Each row of a before or after table is a point. One or more steps were done to the points. Then noise was added and the rows were shuffled. The steps act on columns, c1 being the first. Name the steps. A step turns or swaps two columns, mirrors them in a line or flattens them onto one, adds a multiple of one to another, or multiplies or shifts one. Angles are multiples of 10 degrees, from the lower column toward the higher: turns from -170 to 170, lines from 10 to 170 but not 90. Use the fewest steps. Two steps may share a column if one is a turn and the other turns, adds or multiplies; they go together, in the order done. Otherwise the lowest column goes first.

Before:
[0.037 -0.017 0.035]
[0.026 0.055 0.003]
[0.000 -0.035 -0.049]
[0.046 -0.093 -0.034]
[-0.026 0.053 0.024]
[0.052 -0.018 -0.033]
[-0.022 0.025 0.015]
[0.044 0.108 0.029]
[0.037 0.051 0.026]
[0.037 0.010 0.061]
After:
[0.015 0.054 0.025]
[0.010 0.053 0.004]
[-0.009 0.024 0.013]
[0.021 -0.018 -0.032]
[0.012 -0.019 0.033]
[0.015 0.111 0.030]
[-0.002 -0.036 -0.051]
[0.020 -0.091 -0.031]
[-0.010 0.052 0.024]
[0.014 0.011 0.063]
Steps: multiply c1 by 0.4

Before:
[0.004 -0.048 0.001 -0.004 0.014 0.007]
[-0.003 0.034 0.021 -0.028 -0.010 0.066]
[0.022 0.026 -0.055 0.027 -0.051 -0.017]
[0.009 -0.013 -0.062 0.003 0.035 0.007]
[0.007 0.101 0.037 -0.024 0.060 0.047]
[0.038 -0.045 -0.007 0.022 0.067 -0.087]
[0.036 -0.023 0.016 0.007 0.083 -0.042]
[-0.038 0.071 -0.055 0.077 -0.046 0.025]
[-0.031 0.025 0.047 -0.037 0.012 0.071]
[-0.050 0.042 0.003 -0.045 -0.008 0.024]
After, 10 rows:
[-0.054 0.034 0.007 -0.044 -0.006 0.023]
[0.046 -0.035 -0.022 0.021 0.070 -0.087]
[-0.011 0.100 0.110 -0.022 0.061 0.049]
[0.014 -0.011 -0.187 0.002 0.037 0.010]
[0.018 0.028 -0.166 0.028 -0.051 -0.018]
[0.015 -0.047 0.003 -0.005 0.013 0.009]
[-0.034 0.019 0.141 -0.038 0.011 0.070]
[-0.006 0.033 0.064 -0.026 -0.012 0.065]
[0.039 -0.017 0.047 0.009 0.084 -0.043]
[-0.050 0.062 -0.166 0.076 -0.045 0.023]
Steps: turn c1 and c2 by 10 degrees; multiply c3 by 3

Before:
[0.066 -0.023 0.031 -0.012 -0.027 -0.014 -0.031 -0.055 -0.025 0.046 -0.071]
[-0.052 -0.020 0.010 -0.042 -0.056 0.097 -0.013 -0.109 -0.051 -0.024 0.047]
[0.051 0.006 -0.024 -0.018 0.058 0.001 -0.008 -0.050 -0.035 0.096 -0.068]
[-0.082 0.008 0.017 0.034 -0.036 0.041 0.003 -0.100 -0.007 -0.006 0.079]
[-0.020 -0.070 0.049 -0.086 -0.025 0.021 0.013 -0.013 -0.016 0.033 -0.023]
[0.040 -0.042 0.069 -0.089 -0.014 0.050 0.039 -0.051 0.019 -0.025 0.007]
[-0.008 0.014 0.003 -0.030 0.014 -0.024 0.021 -0.097 -0.006 0.048 -0.112]
[0.052 0.010 -0.064 -0.035 -0.012 -0.052 0.010 -0.051 -0.014 0.048 -0.067]
[-0.064 0.051 0.043 -0.012 -0.052 0.077 0.010 -0.047 -0.062 -0.021 0.048]
[0.040 -0.012 0.035 -0.100 -0.032 0.046 -0.050 -0.022 0.050 0.031 -0.025]
After, 10 rows:
[-0.007 -0.004 -0.070 -0.037 0.021 -0.031 0.017 0.077 0.000 -0.048 -0.111]
[0.054 -0.044 -0.011 -0.015 0.035 -0.082 -0.016 0.053 -0.007 -0.046 -0.068]
[0.040 0.018 -0.041 -0.083 -0.026 -0.050 -0.069 -0.001 -0.001 0.024 -0.032]
[0.040 -0.011 -0.082 -0.098 -0.045 0.000 0.018 -0.007 -0.007 0.052 0.009]
[-0.081 0.041 -0.077 0.032 -0.007 -0.018 0.005 0.062 0.000 0.036 0.078]
[0.052 0.015 0.012 -0.038 0.009 -0.025 0.005 0.087 0.001 -0.065 -0.067]
[-0.056 0.038 -0.078 -0.036 -0.044 -0.026 -0.023 0.075 -0.004 0.095 0.045]
[0.071 0.019 -0.061 -0.004 -0.035 -0.031 -0.035 0.017 0.003 -0.033 -0.066]
[-0.020 -0.013 -0.048 -0.090 -0.073 -0.036 -0.001 -0.021 0.001 -0.004 -0.019]
[-0.064 0.072 -0.065 -0.014 0.018 -0.026 0.010 0.010 0.000 0.079 0.048]
Steps: turn c2 and c5 by 60 degrees; turn c3 and c8 by -140 degrees; turn c4 and c7 by 10 degrees; turn c6 and c10 by 120 degrees; multiply c9 by 0

Before:
[0.004 -0.037 -0.047 -0.025 0.027 -0.046 0.051 -0.064 -0.022 -0.043 -0.050 -0.068 -0.040 0.048]
[-0.002 -0.045 -0.015 -0.024 -0.052 0.087 -0.060 -0.026 0.038 -0.061 0.055 0.058 0.017 -0.017]
[-0.035 -0.027 0.019 0.025 -0.035 -0.074 -0.064 -0.031 0.005 -0.007 -0.019 -0.054 0.093 -0.013]
[-0.014 -0.090 0.045 0.057 -0.024 -0.031 -0.075 0.036 -0.025 -0.027 0.038 -0.079 0.059 -0.032]
[-0.021 -0.012 -0.072 -0.012 0.081 -0.055 0.048 -0.080 -0.002 0.014 0.033 -0.013 -0.052 0.047]
[-0.007 -0.028 -0.029 -0.083 -0.007 0.058 -0.096 0.015 0.007 -0.018 0.040 -0.013 0.031 -0.021]
[-0.027 -0.007 -0.015 0.004 0.022 0.066 -0.074 0.030 0.018 -0.038 -0.015 0.037 0.007 -0.009]
[-0.043 -0.060 -0.008 0.004 -0.043 -0.071 -0.087 0.013 -0.001 -0.041 0.003 -0.026 -0.002 -0.062]
[-0.006 -0.047 -0.032 -0.025 0.075 -0.049 0.078 -0.066 0.035 0.003 -0.030 -0.049 -0.018 -0.035]
[-0.064 -0.048 -0.040 -0.037 0.013 -0.020 0.078 -0.035 -0.008 0.040 -0.022 -0.020 -0.036 0.032]
[-0.053 0.012 -0.046 -0.013 -0.038 0.078 -0.058 0.028 0.055 -0.069 0.058 -0.023 0.020 -0.025]
[-0.036 -0.086 0.022 0.002 -0.015 -0.037 -0.090 0.016 0.072 -0.031 0.007 -0.049 0.029 0.020]
[0.013 -0.017 -0.043 0.006 0.009 -0.016 0.019 -0.067 0.023 0.051 -0.024 -0.059 -0.066 0.008]
After:
[-0.046 0.001 0.020 0.001 -0.016 -0.035 -0.090 -0.062 0.038 -0.031 0.007 -0.049 0.029 0.020]
[-0.009 0.000 -0.028 -0.083 -0.007 0.058 -0.096 -0.002 0.016 -0.017 0.039 -0.013 0.029 -0.020]
[-0.007 0.000 -0.032 -0.025 0.075 -0.049 0.078 -0.055 -0.051 0.003 -0.031 -0.047 -0.019 -0.034]
[-0.019 0.000 0.044 0.056 -0.025 -0.031 -0.073 0.035 0.026 -0.027 0.037 -0.078 0.058 -0.033]
[-0.029 0.000 -0.073 -0.013 0.081 -0.056 0.047 -0.026 -0.076 0.014 0.034 -0.012 -0.051 0.047]
[-0.046 0.000 0.019 0.024 -0.036 -0.075 -0.065 -0.014 -0.028 -0.008 -0.018 -0.054 0.093 -0.013]
[-0.082 0.000 -0.041 -0.036 0.013 -0.021 0.079 -0.004 -0.035 0.040 -0.022 -0.019 -0.037 0.032]
[-0.070 0.000 -0.046 -0.013 -0.038 0.079 -0.059 -0.042 0.045 -0.069 0.059 -0.024 0.019 -0.024]
[-0.054 0.000 -0.008 0.004 -0.043 -0.071 -0.087 0.006 0.013 -0.040 0.003 -0.025 -0.002 -0.062]
[-0.035 -0.001 -0.014 0.005 0.023 0.065 -0.073 -0.007 0.034 -0.038 -0.013 0.038 0.006 -0.009]
[-0.004 0.000 -0.016 -0.024 -0.052 0.088 -0.059 -0.044 -0.012 -0.060 0.053 0.058 0.018 -0.017]
[0.005 -0.001 -0.047 -0.025 0.027 -0.047 0.051 0.000 -0.067 -0.043 -0.048 -0.068 -0.040 0.048]
[0.018 0.000 -0.045 0.006 0.010 -0.016 0.019 -0.044 -0.055 0.051 -0.024 -0.058 -0.066 0.007]
Steps: multiply c1 by 1.3; multiply c2 by 0; turn c8 and c9 by 70 degrees
